Each row of a before or after table is a point. One or more steps were done to the points. Then noise was added and the rows were shuffled. The steps act on how far a point lies along the listed directions, d1 being the first. Name the steps. A step turns or swaps two directions, mirrors them in a line or flattens them onto one, adds a multiple of one to another, or multiplies one. Angles are multiples of 10 degrees, from the lower direction toward the higher: turns from -170 to 170, lines from 10 to 170 but not 90. Use the fewest steps. Two steps may share a direction if one is a turn and the other turns, adds or multiplies; they go together, in the order done. Otherwise the lowest direction goes first.
(in the rows, 128 means zero)

Directions:
(1): [151 183]
(2): [183 105]
Before (10 x 2)
[[175  93]
 [ 69 139]
 [174  53]
 [135 120]
 [105 207]
 [171 128]
 [119 105]
 [ 99 180]
 [131 173]
 [ 88 102]]
After (10 x 2)
[[134 105]
 [186 135]
 [ 61 170]
 [ 70 148]
 [ 76 103]
 [120  79]
 [207  97]
 [158 150]
 [138 131]
 [107 160]]
Steps: turn d1 and d2 by -40 degrees

Directions:
(1): [146  63 157 170]
(2): [160 101 151  57]
Before (11 x 4)
[[109 166 108 103]
 [124 164 108 133]
 [ 94 131 113 144]
 [ 96 177 128 131]
 [153  18 173 204]
 [186  91 163   7]
 [133  84 163 157]
 [117 147 117 144]
 [151 151 138  62]
 [130 125 119 141]
 [177 108 146  73]]
After (11 x 4)
[[132 193  97  87]
 [132 122 125 143]
 [121  93 135 139]
 [161 101 143 116]
 [ 95 156 122 169]
 [147 165 138  57]
 [141 114 138 142]
 [143 105 141  92]
 [112 226  88  34]
 [144  94 179 112]
 [ 63 188  77 237]]
Steps: mirror d1 and d2 in the line at 130 degrees

Directions:
(1): [123  89  81 110 112 209]
(2): [140  78 156 169  53 115]
Before (13 x 6)
[[118 212 112  83 239 135]
 [117 148 144 131 137 115]
 [132 145 152 153 133 106]
 [127 139 129 130 141 107]
 [135 127 144 138 151 102]
 [126 144 112  97 170 141]
 [139 163 140 107 172 127]
 [138 139 140 124 124 139]
 [117 150 136 152 132 100]
 [146 146 138 118 149 114]
 [132 151 136 130 125 112]
 [129 105  79 103 139 188]
 [149 108  99 115 113 192]]
After (13 x 6)
[[139 108 117 113 122 184]
 [131  67  81 119  94 250]
 [159 113 160 161  81 103]
 [125 149 119 126 162 145]
 [143 124 116 111 137 156]
 [109 144 103 130 149 141]
 [116 135 121 119 137 149]
 [127 119 116 123 161 143]
 [139 140 141 125 121 138]
 [143  83 144 159  70 111]
 [136  90 115 122 103 162]
 [128 146 117 117 129 142]
 [120 130 107 121 138 140]]
Steps: turn d1 and d2 by 110 degrees

Directions:
(1): [171 140 206 182  96 116  98 165]
(2): [160  54 136 102 176 170  75 146]
Before (13 x 8)
[[183 117 167 166 128 131 106 151]
 [145 115 109 102 132 159 118 139]
 [182 144 189 152  98 122  93 173]
 [ 93 141 108 134 134 101 160 116]
 [184  78 181 136 162 163  46 149]
 [157 133 147 154  96  99 139 133]
 [130 143 124 124 122 118 144 108]
 [108 137  99  98 119 116 150  91]
 [128 111 117 101 145 144 116 117]
 [186 133 196 195  81 120  93 190]
 [137  62 115  83 200 149  74 114]
 [161  79 168 146 145 151  91 151]
 [118 114 135 143 133 145 127 116]]
After (13 x 8)
[[ 87 134  96 120 143 102 154 112]
 [114 118 136 140 133 145 130 113]
 [187 104 209 160 137 142  54 153]
 [ 99 130  81  84 129 126 157  83]
 [135 123 108 100 130 157 123 130]
 [120  84  97  79 195 138  98  95]
 [161  95 184 167 124 137  92 160]
 [167 129 163 168  92 106 133 144]
 [198 123 195 183 117 124 101 164]
 [205 161 230 179  79 111  82 187]
 [215 142 250 229  58 110  74 216]
 [133 140 124 117 124 118 146 109]
 [115 113 108  91 146 143 123 112]]
Steps: multiply d1 by 1.6; multiply d2 by 0.7
